Each wall is flat, endless, passes through zero and stands at right angles to its row. A trip goes straight from one point to another. Which walls does it cross, in order?

Walls:
(1): [24  2  7]
(2): [ 31 -25  -1]
(3): [-14  52 -15]
(4): [-30 -23  40]
(5): [-14  46   3]
(6): [-18 -39   9]
(7): [ 95 -34  -9]
(8): [22 10 35]
(9): [ 18 -27  40]
(10): [ 29 -15   0]
(11): [ 7 31  3]
Trips:
[-65  -4 -27] to [18 71 11] => 11, 6, 4, 8, 1
[-37  42 -17] to [ 14  37 -12] => 1, 8, 7
[ 12  -7 -15] to [61  9 26] => 9, 8, 11

Walls:
(1): [-27 -11  66 -13 -46 -14  40  -1  31 -65  -9  27]
(2): [-32  65 -31  42  24 -42   6 -22 -16   3   6  47]
(3): [-31 -21  10  30  20  28  17  15 -43 -17  32  49]
(4): [ 63   5 -14  -5  14  19 -24   8  -4 -39   7  38]
(5): [-26  -6  32 -29 -57 -11   5  63  41  50  72  14]
(6): [ 31 -17  12  22 -13  -6 -10 -22   4 -10  17   1]
Trips:
[ 23 -11 -51  84   4 -28  29 -71 -44  -6 -47 -59] to [-23  28 -39  -1 -38  32 -31 -15  21 -46 -21   2] => 4, 1, 6
[ 21   4  12 -30 -92 -24  24   2  23 -18 -11   1] to [  1  16 -55 -30 -26  38 -15  59   5   1  38  30] => 4, 6, 3, 1
[ 48 -48  -5 -15 -61  56   9 -46 -34  43  -3  24] to [-24 -17  46  54  -5  13   2  -2 -64  17   6  90] => 1, 2
[-44 -12 -95 -20   0   9  -8  33  30  32   5 -55] to [ -6 -22 -37  44  11   6  62 -13 -60  58  -1  49] => 2, 3, 5

Walls:
(1): [  4 -25 -20 -53   2 -38  24 -23  -8  16  -8 -27  15 -18 -11  18   1 -16
 -19 -25 -27 -14 -12  -1  15 -20 -36  16  77   7 -19   7]
(2): [ 49   4   1  69 -12 -15 -16 -31  49  48 -21  -3 -31 -17   6  -2  22   0
 -28  49   6 -12 -35   1   4 -17   8  20  15  18  -7  42]
(3): [-23 -37 -51   4 -31 -48  19 -12  40 -37 -30   3  15 -15  27   0  26  27
  10  84 -38  16  15  23  62   6 -21 -16 -16  16   3 -60]
(4): [ 37  -6   9 -29  17  -1 -35 -23  40  -8  21 -18  23 -24 -20 -40  13  -6
  27 -39  54   9  33  36 -11  -2  24   8   4  -1  -7  14]
(5): [-15 -48  -5 -65 -46  58 -13 -36  11 -18  26 -34  13 -16 -35  17 -28  37
  18  -2  63  10  33  30 -14  -4  -8 -52  -3  10  45   4]
Trips:
[ -7  41 -21 -21 -13 -37  42  -1   0  32  45  -8 -22   3 -14 -14  10 -12
 -32  12  -2  11 -24 -85  16 -48  -2   3 -43  24 -38  26] to [-27  13  22  34  16  39  50 -37  -9   2 -20   5   4  -6 -13  16   6 -23
   5  14 -39  12   8 -25  18   2 -15   2  -6  66 -26 -20] => 3
[ -8 -16  -6 -10  -6  44  19  32  21  24  81   6  -6   8  72 -51 -30   2
  33  14 -49  -1  -1  18  13 -55 -12  44  15 -20 -11   5] to [-22 -22  20  40 -47  35   9 -42 -77  12  28 -50   2 -20  20  32  -7 -49
 -52  29 -10 -38   8  37  13 -36  40  19  26  43 -34  35] => 3, 2, 5
[ 14 -83 -44   9 -45 -29  17   4  30  24  -5  20  18 -15   7  40   6  34
 -20  47  18  38  17  -6 -51  11  31   3  58  12 -24 -42] to [ 44 -49   3 -22  37 -33 -15 -64  21 -20  -7 -19  50  23 -22 -67  -8  36
  16 -46 -11  22  57  -8  -3  53  13 -20  -3  48  -2  37] => 4, 2
[ 41 -51 -37  28  21 -10 -22  19 -65  20  -8  20  22 -16  13  63  30 -30
 -15  25  -4  -7  11   3  71   9  28  -9  12  -2   2 -25] to [-13  27  26  -9  -4  -2   6 -32 -13   8   7  12 -25  36  16  38  26 -13
 -11  -1 -27 -25  28   3 -47  19 -40 -10 -22  -4 -24  26] => 3, 2, 1
[-10  29  14  84 -40 -36 -42 -24  -5  19  -3   2 -14   5 -30 -22 -40  -6
  24  17  11  15 -56   6  -9   0 -19  28  36 -14  64  35] to [ 26   5   0 -32  50 -19 -23  20   4 -12 -24  21  -5  -5  37  57  46  18
 -45 -32  20   5  12  -5 -14 -20 -33 -23  -6 -15  32 -45] => 1, 2, 3
[ 39 -38 -29 -26 -72 -19   2   3 -32 -30  24 -17 -29  41  29 -13   3  66
 -45 -50 -17  -3   0  -8 -17 -20  40 -25 -23 -23   6  -9] to [  3 -22  25  -5   8 -27  24  14  11  21  65  25  18  -8 -17  26  40  13
  12  10   2 -34  45 -28  53  38  43  28 -19  14  75 -22] => 4

Walls:
(1): [ -3  29 -21  28  20 -24 -16  34  24   0   3  40 -63 -37  -7  -4  21 -25
 -17 -15 -51   2  12 -29  20 -20  37   9  -3 -17  18  39  32  22  -4 -24
 -45  -1  -7  -9   9 -18 -44  48   2  56 -26  22]
(2): [ 27  29  28  -8  36  40 -37   3  14  32 -24 -14  17  36  62 -24   1 -13
  29  31 -33   5  -3  47  37  31   1 -48  19  70 -42  17 -12  -4 -21   2
 -23 -10  -9 -12  32  23  11 -19   5 -36 -58 -33]
(3): [-54  -1  28  43  -1   1   4  15  17  22 -29  15  10  44  10 -28  11  18
 -20 -11 -54 -38   1 -36  13 -15  -5 -22 -48  -7 -48 -24 -34 -41 -20  10
  14  40  19 -24 -10   0  17  -7 -52  -7  -3  28]
(4): [-15 -21 -24  31  11 -20 -16  28 -16  14  -1  24  -2  83  46   1 -12  -5
 -37 -39   6  -8  -2  19  37  51 -17 -27  21   2  41  22 -38 -27 -22 -12
  -1 -38 -42   0 -36 -16  15  91  -4  17 -11  -2]
(5): [ 30  41 -49  15  25   2  39  30 -27   6 -23 -26  -2 -27 -13 -33  26  30
  20  -9  57  16 -45 -23  14  42  17  -4 -50  29 -25   4  20  -3 -11   3
   3 -19  -8 -17   9  11  31 -45 -16 -49   4  26]
(6): [  5 -71   7  36  -5 -49  -5   9 -33 -34 -28 -29   0  18  27  -7  67 -47
 -33  21  -5  26  -2  -4  -4 -14 -32  11  -5 -54  49 -40  28 -41 -25  15
 -14   3   3   8  -6 -46 -30 -14   2  24 -21 -32]
(7): [-25   9  24   2  15  33  28  -7  -4  -8  48 -13 -21  -6   2 -19   2  32
  22  20 -12 -22   4  46 -30 -30 -36 -31 -29  19  10   3 -24  66   6  40
  29  19   9 -16   3  -5 -16 -18   9  33  42 -24]
(8): [ 39 -18 -19 -18  14  27  -7  21 -21 -48  16 -13 -32 -10  21  -3 -25 -38
  30  16 -25 -11 -32   2   3  31  13 -53  40  25   5 -50 -59  47 -27  -5
  25  36 -53  23 -20   0 -14 -19  18  17  14  -9]
(9): [ 28   3 -29   8 -45 -25 -47 -14  -2  73 -29  25  27 -36  32 -51 -19  -2
  10  -3 -26 -18  23  39 -24  -7 -13 -10   1  -1  17  12  -7 -49 -36 -12
  -1  95  20  15 -36  29   6  12  47   7   4 -56]
Trips:
[ 15  30  13 -13  22 -13   4 -35  -3  37  17 -44 -54  17  15  17 -14  -9
 -21  -3 -39  15  23  23  11  -7 -10  49   2 -21  34  27  68  37  12  21
  46  36   5 -57  12  32  26  -3  -1  34  15   2] to [ 59  19   1 -17 -34 -79 -10  -8 -20  13  14 -37  31  -4   2  12 -13  -4
 -59  25 -35   1  28 -52  36 -29   5 -17 -20 -20   0 -23 -34  -4 -33 -42
 -28  -7 -11  25  44   1  45 -38   8 -23 -30  13] => 6, 7, 2, 3, 5, 1
[ -5 -14 -43   8   3  18  19   5  19  19  -3  17  13 -16 -20  20  10 -28
  23  30  19  -2  28  18  10 -18 -14 -26 -30 -29  27  13  -3  23  19  25
 -11 -18  12  38  -6 -10  69 -21  18  53 -57 -11] to [-24 -16  12  56  35   8 -17 -33 -27  31 -29 -23 -34 -27   3 -22 -18 -30
 -14  36 -16  37  35 -22  -8   2  39 -56  39   4  -4  -7  45  23 -22  -9
 -62  20 -79 -25  -9 -31  27  12 -16  -3  22 -18] => 2, 8, 4, 7

Walls:
(1): [-13  73  19  -8  55  31 -60  30  -5  12  -2 -11  27 -32 -25   3 -24  52
 -53 -21 -38  24 -95 -15 -22   4  19 -19  -5 -31  18 -11  39 -11  -4 -43
  56  22 -37  -9  58 -92  11   5 -19   3  44   8]
(2): [-20 -10 -13  69  42  12 -51  19   6 -19  10  21   4  -5 -29   0 -36   5
  35 -17 -26  -4  15  -9 -49 -33  -2 -74  27  16   5  40  -4  25  -4 -38
  39  -3  15  -8  43  -8 -14 -29  15  12  -1  37]
(3): [ 29  -1  12 -12  28 -48 -40  24 -35  25 -49  -3 -23 -51   2  13 -38   1
 -13 -44   0  32  38  20  56  31  45  70  49  34  19 -54  -3  16  13 -38
  52 -16  80 -22  12   3  41  26  44   1 -63 -47]
(4): [ 20 -33 -37 -44   9   2  44  26  -7   2 -36  -2  49 -42  32 -15 -63 -42
 -24   7   1  72 -42  46   9 -25 -39 -33  24  61  25 -40 -13  17  -2  -7
  19 -12 -35  25 -38  17  16  23  31 -22 -41 -54]
(5): [ 47  57 -48  17  10  34 -18   6 -48  36   1 -48  18  -4  -3  -9  31 -10
  14 -42  -7   5  38 -25  18  24 -16   6  -1   4  53 -38  40 -39 -18   8
  54 -23  27  25 -64 -32 -69  46  30  18   8  -2]
(6): [  6 -42  35 -22  26  55  12 -23   0   6  10   0  21  -2 -43  -9  20  57
  -8  12   6  35  -1  -4   2  24 -24 -24 -27 -16 -23 -52 -23  44  14 -43
 -58  38 -14 -22 -68  -7 -38  30  16 -50 -22  21]
(7): [ 37 -11   4  -5 -22  42  28  22  48  18 -47   5  25  32 -28  22  71  59
  41   8  -7   3  54 -41  28  -7   1  13  32 -31  22  27   3  39  17 -38
  65  32  31 -11  -8 -45  17 -19 -44   3 -19  18]
(8): [-37 -46 -23 -22  48  -9  56 -25  20  76 -26   5 -11  10  13   3  27  35
   5 -31 -18 -18 -27  -2 -71  33 -38  23  47 -50  13  -4  31  30 -25  79
   6  -7  26 -11  41  24  -2  -5  11 -20  38 -12]
Trips:
[  6  11  -7 -22  19  39 -16  72 -16  39 -31  -5 -25  50  20 -38   3 -58
 -79  38  -7 -61 -18 -28  11  27  22 -34  94  10 -62 -15 -27  -4  11 -47
 -38   0 -36  -1   0  -7  -5 -49 -10   5   3 -27] to [ -4  21  -2 -10 -29 -48  23 -31  36  22 -26 -46 -37 -14  -8  13 -33   5
  -9  -3  39  43  16 -17   5  50 -16 -46 -30  53   2  10   5 -11 -38 -23
  -1 -61 -73  49  -8  22 -34  22  -4  26  -5 -55] => 1, 5
[-54 -33  30 -32  12  13 -55  15   6  68 -14 -36  21  23  32 -11   3 -42
 -27 -14 -10 -25  44 -16 -11 -26  50  33 -12  17  51 -17  -5 -30 -41  15
  29 -11 -29   5 -17 -25  60 -35  10  53 -50  11] to [ 36 -14  -6  26 -13   0  48 -10  -1  87 -27   0  27 -82 -51 -12  37  29
  10  11  19 -24 -11  54 -10  26 -87   4 -46  32 -34  73 -20 -64 -38 -19
  34 -15 -22   2  -5 -29  34 -15  28 -42  25  14] => 8, 3, 6

Walls:
(1): [  6 -32 -13 -15  -3 -19  -3  18 -36  -6 -38  -4  11 -48  52 -21  -6  50
  -7 -13   1 -21 -75  11 -12 -29  18  49  30  -9 -48 -52 -22  -8  33 -46
  -1 -67  26 -34  45 -67 -31  -5 -23 -13  20  41]
(2): [ 58   2 -18   7 -52   1  10 -47 -22  46  21  13  42  24  38  -5  91  17
 -39  32  27 -66 -12  13 -31   8  39  16  -7  10  -1   2 -17  22  11  67
  20 -18  33   5   2 -19  -3  12 -19  10  16 -62]
(3): [ 34  21   5  33   8 -12 -80  23  25  53 -26 -36  36  -1   3  23  49  29
 -39  25   4  17   1  -9  28  69  30   5   6  58  12  28  -8   2  30  27
  33 -23  22  29 -32  50  25 -43  -4 -32   1 -17]
(4): [-48 -24  39  48   0   4 -20 -15  14 -68  38   4 -23  37  26 -14  27  28
  51   7  -9 -42  -9  41   7 -22  25 -19   0 -14  15 -40  13  67 -14  14
 -43  16 -29   8  43  24  45  63   4  38  54 -33]
(5): [ 42   1 -58  27  42  11 -39 -22   3  33  -5 -16 -29   6 -27  29 -35 -28
 -28  80 -12   6  24  -9   3 -36 -47 -11   7 -51  -6   2 -14  -5  35  24
  -4 -29 -16 -37  -1   4  13   4   0  25  21 -66]
(6): [-37  -7 -48   4  27  -3 -55  71 -73 -12  19  24  11  39 -12 -15 -16  12
 -39  47  -6 -63 -16  42  31 -70  23 -32  30   0 -52 -26  -5   7  21 -33
 -14  -1 -22  -5  13 -20  36 -19 -32  49  -2  31]
(7): [  1  55  42  21  82   9   6 -11   5  23   3  52 -32 -59 -18   2 -33 -24
 -13 -27   2  31  -7 -41 -17  -6  46 -18  -5  -5 -29  21   5 -42 -32 -52
  17  15  25  24 -54  22 -34  11  -3 -17 -13 -30]
(8): [-16   9 -12   4 -14 -11 -40 -13   0 -18  -9  -8  12  19   6  46  22 -30
  -7  45  50 -38 -16 -23   8  34 -22  35 -12   6 -28   9  -2 -20  11  10
 -43  19  54   8   7  -9  65  30 -36  -2 -12 -34]
(9): [ 22  45   6  -1  54  30  11 -19 -16   0  10  -6 -26 -16 -10  45 -34   1
 -51  -1  -9 -10  -9 -78 -19 -13 -38 -31  41  31 -23 -93 -15 -32 -33 -23
 -35 -74 -12 -32  23 -17 -32 -32  25 -47 -41 -30]
(10): [ -8  41  -2   2  58  45  37 -12 -26  -2  20   7  11  64  10  59  10 -36
 -34  -7   8 -37  11 -15 -37   9 -45   5 -27  66  10 -14   5 -26  -4  34
 -13  47 -22  -4  32 -33  20  12 -23  30  -4  -9]
(11): [-50 -52 -11 -30  47 -29  21   5  -2  18  63  -7  20   6  21 -25  24 -28
 -30 -15 -29  -1 -20  12  -3  24  15  38  11 -67  50 -50  32  37  35  -5
   9  -3  -4 -16 -17 -19  16 -43 -18  -8  -8  -4]
Trips:
[ 13 -46 -27   5  -6  22 -14   4  -5 -21 -13  15 -55  33 -18   7 -51 -28
  15 -15  31  22  19  -7  39   1   0 -57  31 -27  26 -18  -8 -32 -11  11
  48 -17  13  47 -21 -17   2   2 -20   5   2   4] to [ 34 -16  23 -16  47  38 -18  22   6 -23  16  -4  -5 -34  65  41  16 -26
  12  13  33   6   4 -22  57 -54 -14 -16  -5 -28 -15 -35  -7 -16  25 -35
   1  17 -39 -15  15   7 -64  32 -31  69 -12   8] => 4, 1, 10
[  3   3  35  65   6 -29  68  18  -1 -40 -61  20 -17  29  13 -63  45  -5
 -27   8 -59 -11  28  77 -52  -1 -61 -10   6  40   3  24   9 -22  20  34
 -28 -26 -13 -35  55  16 -22  43 -24  -2   3  -4] to [-77  17   0  38   3  23  36 -32 -38 -42 -58  18  -2 -27 -30 -27 -26 -11
  -9 -65   1 -38  13  32   2 -37  44 -30 -12  14  -4 -22  -9 -53  41 -16
 -19 -23 -48 -21  -6   5  10  15   4  -8 -29  17] => 6, 2, 9, 7
[-35   0 -15  48  21  -3 -13  32  34 -19  -4  -9 -37  -1  -9 -22  -3  -5
 -27  12 -29  18  -5 -95  19  15 -24 -10 -52  -6  52  15 -10 -25 -51  23
  28 -44  72  14  23  -7 -27  -2 -31   3  10   0] to [ 31  14  17 -12  -8 -29 -26  50  27  -1  65 -28 -10   5 -20   2 -14 -42
 -26  -2  24 -54 -30  -8 -63  26  35   3 -23  16   3  30 -11   0 -13  52
 -32 -51  74  13  20 -35 -48  56  31  16 -40   4] => 10, 2, 5, 1

Walls:
(1): [-40 -27  16  21  11  23  18  39 -48  36  13  -7 -69  10 -48  22  58  -7
   1  23 -15 -32  19  34 -33 -12 -10 -56  36   1  19 -12 -28  12  19  -2
  33   0  -8  55 -70  52  10  23  24 -50  -7  25]
(2): [ 23 -38  -6   3  12  34 -24  45   4 -46  92 -31 -22 -11  33  39 -65 -32
 -34 -68  71  49 -35 -44 -39  -9  27  -9 -17  50  14   5 -16  -3 -20 -22
 -55 -51  44  29 -55  -9  46  -7   7 -13  42 -24]
(3): [-17 -16  42   5 -16 -17  62 -26   1  47  24  44   2   1 -14  44  35   2
 -15 -40  14  30 -10  35   8 -18  -4 -55 -12  49  44  19 -12 -50 -63  -7
  -5  -2  -6  57 -16 -19   7 -28  16 -12   1   5]
(4): [-12  12 -86  12   5 -30 -26  57  43  28 -25 -58 -18 -19 -35 -55 -43  30
 -52  13  23  19 -18  17 -61  69 -52  14  11  12  -7 -18 -18 -30 -32  56
 -63 -25  19 -11  41  19 -21  10 -70 -36  36  17]
(5): [ 49  31  50 -56 -52 -20 -48  75  10  -2 -23  21  28   4  13  -2   3   7
  41  -6  33  24  -6  49 -10 -25  -7 -23 -36 -53  11  37 -23 -23 -40  20
 -12  22 -13 -39   6  23 -16  78 -70   7 -27 -10]
(6): [-18  -7   0   7 -16  -1  22 -60 -15   1   9 -18 -37  -1 -11  23  30  17
 -61 -29 -19  12 -22  12 -80 -11 -11   1  -1 -50 -13  67  13  25   1 -15
  63 -69  33 -53   7  15 -43  76 -27  -4   3  28]
Trips:
[ 68  17  48 -24 -44 -72  -9   2 -23  12  -9 -42 -45   7  39  13 -12   9
 -68  18   0 -26  20  -8  28 -70 -73 -77  25 -28   3   5 -25 -14  46  36
 -56  29  33 -49  87  21   4   1  37  39   5  19] to [-20  65   9 -24 -32 -82  16  19  40   2  23  54  23 -10  48 -10   6  60
 -12  14  12  50  12 -32 -19  44  73  26  23  -6   8  18  -1  -3 -19  43
  37  57  -7  43 -27   0  -6  11 -23 -31  66  82] => 3, 6
[  8 -15 -27 -58  59 -28 -80   3  41  -1  22  32  10  42  47  14  -3  31
 -34 -46  -6   5  39  29   4 -31 -52   1 -55  39  27 -27  22   7  65 -33
 -31 -10 -24  12  38  36   4 -27 -63 -13  29 -12] to [ 69  72 -24  40 -67 -10  32   7  36  21 -27  30 -47  39  42  92   2  -9
  24   9 -26 -15  41  56  -4  12  39 -40 -10 -39   2  12  21   3 -18 -16
   0  -8 -29  24   7   3  19   1 -95 -66 -23  37] => 3, 2, 6, 1, 4

Walls:
(1): [ 47  18 -11 -21  35  -8  22  36  17   8  22   0  34 -18 -31  18  38  -7
 -34   7 -61  49 -23  22 -42   6 -38  39  14 -10  73  17  -7 -22  -4  25
   4 -22  14  -9  56  22  17  49  35 -12 -16  54]
(2): [ -1  35  -2 -37  68  45  16 -21  18   7  18  24 -14   3   5  16   0 -39
 -20  73 -26  -8 -40 -23 -48 -31  10 -37   6  -5 -15 -20  23  24  25  39
 -36  43  17  50  35 -33   4 -61  -5 -13 -21   6]
(3): [ 40 -18   3  17  14   1   3  29 -31  32  41 -22   2   9 -14   4  26  78
  18 -29  26  12   3  -6  12  -5  35  38   4 -22   0 -23 -15  41 -36  13
 -21 -39 -64 -11  50  30 -13   1  25 -32 -29   8]
(4): [-44  -5 -44 -14  14  35 -20  24   5 -22  44  25  40  12 -18 -30 -76 -42
  -7 -47 -22  -4  -7  20  16 -29  16 -44  38  21  16  33 -37  25  -9  19
   7  46 -25  -8  29 -16 -27 -54  68  37   9  32]
(5): [ 22  15  17 -43  39 -56   7  13 -15   6 -33   2  -8 -95  37  -9  26 -19
  43  38  33 -66  26 -59  56  55  12  10  25  20 -68  27   5   4 -16  -8
  25  25 -35 -27 -46 -31  22  -9  16  -6  36   0]
(6): [-20 -20 -28  35  26   0  18  14 -18 -17 -55   4  18  15 -41 -15  16   2
  32  12 -15 -12  35  63  14  21 -18  18 -28  -7 -42  46  -1   0  41  46
  24  26  29  56  -5  53 -13  17  29  45  10  26]
(7): [  8   8  -1  10 -17  58 -52  14   3  -8  17 -38 -62  -2  -8 -25   6 -64
  -3  -4 -33   1  39 -25  24  65  33   4 -35   3  63 -29   7 -19 -21 -58
  61  18  10 -46 -23  50   6   8  -9  25 -23  10]
(8): [ 29   0 -62 -22  -9  11  10   8 -28  65  22  17  25  -4   1  -2  44 -14
 -50  -1 -38 -20  62 -12  55 -48 -37  34  40  41   7  -2  30 -11 -69   8
 -54  68   7   8   8  34  40   6 -29  50  13 -24]
(9): [-34  31 -30 -41  27  -5 -41   6   2 -23 -54 -11   5 -11 -34 -49 -20 -38
 -21  -3  34 -21 -12   9 -44  28 -23 -13  66   2   4  32   8 -24  -6 -30
  30   1  -6 -45 -24  24  11 -25 -58  44 -69  30]
Trips:
[  8   4 -19  47  12 -56 -10   4  22  48 -16  -4 -41  15   2 -44  12  61
  69  -8   1  50  12  63  14  16  13 -21  11  26 -20  28  30  -4  -9 -16
   9 -24  25  41 -17 -56 -30  33  -1  22  25 -26] to [ 37 -28  35 -10 -43  67  16   8 -20   6 -11  33  -2  22 -18 -33  -8  46
 -16   8  19   8 -13  14  27 -30   5  -9   5 -47 -17   5  16   1 -34  25
 -21  39  -8 -15  -2 -23 -14  10   6  46  50 -27] => 5, 8, 4
[ 46   0  10 -22  41 -62  15  19  16  -4 -30 -37  24  -2 -22  -3  55 -29
  61  14   9   7 -39  24   3  31 -46 -14 -18   0 -70   2 -25  49  -8  -9
  17   2  31  15 -37  -1  34  24 -13 -22   9  56] to [-20  -7  34  40 -13 -10   0   8 -52 -23 -14 -64   6  24 -77 -32   7  -4
 -14  30  15  19 -14  -7  16 -40 -34  38  12  44 -31 -60  73 -11 -35  -3
  24 -37  -3 -18  15  48  -7  -5 -24 -43 -18  26] => 3, 7, 5, 8
[  9  19  47 -83 -68  18  25   3  26  16  75 -23 -14  17  -1 -55  20  38
  -7 -22  -6   9  48 -29 -44 -33  61 -34  -3 -19  36   3  25 -43 -21  28
  18   9 -43  13  81  18  32  -3 -52  -7  38  41] to [-12 -21   3   0  -7 -44  -3  -2  63 -34  64   1   9 -21  -5   1  -5  48
  -5  39  38  -9  53  12   6 -22   1   6  19  39 -35 -29 -22  41 -38  74
 -13 -12  -1  21 -12  16 -11   6   8  23 -52   0] => 7, 1, 5, 6
[  2 -13 -15  50 -32  33  -4  54  27  -3 -21   3 -48   4  31 -20 -64  12
 -41  -9 -18 -36  -7  41  16  38 -13  17 -10 -35  44   0 -29 -26 -37 -57
  28   8  20  71 -20 -52 -25   4  34  41 -37  30] to [-16  -1  15 -26 -50  12  -4 -79  50  33  41 -70  -7  21 -19  13  -3 -86
 -31 -10  32  14  27 -30  18 -16 -15  -4  25 -34 -54  -7  72  36  -5  -3
  36  10  83 -25 -48  35  13   0 -39 -23 -36 -11] => 6, 8, 4, 2
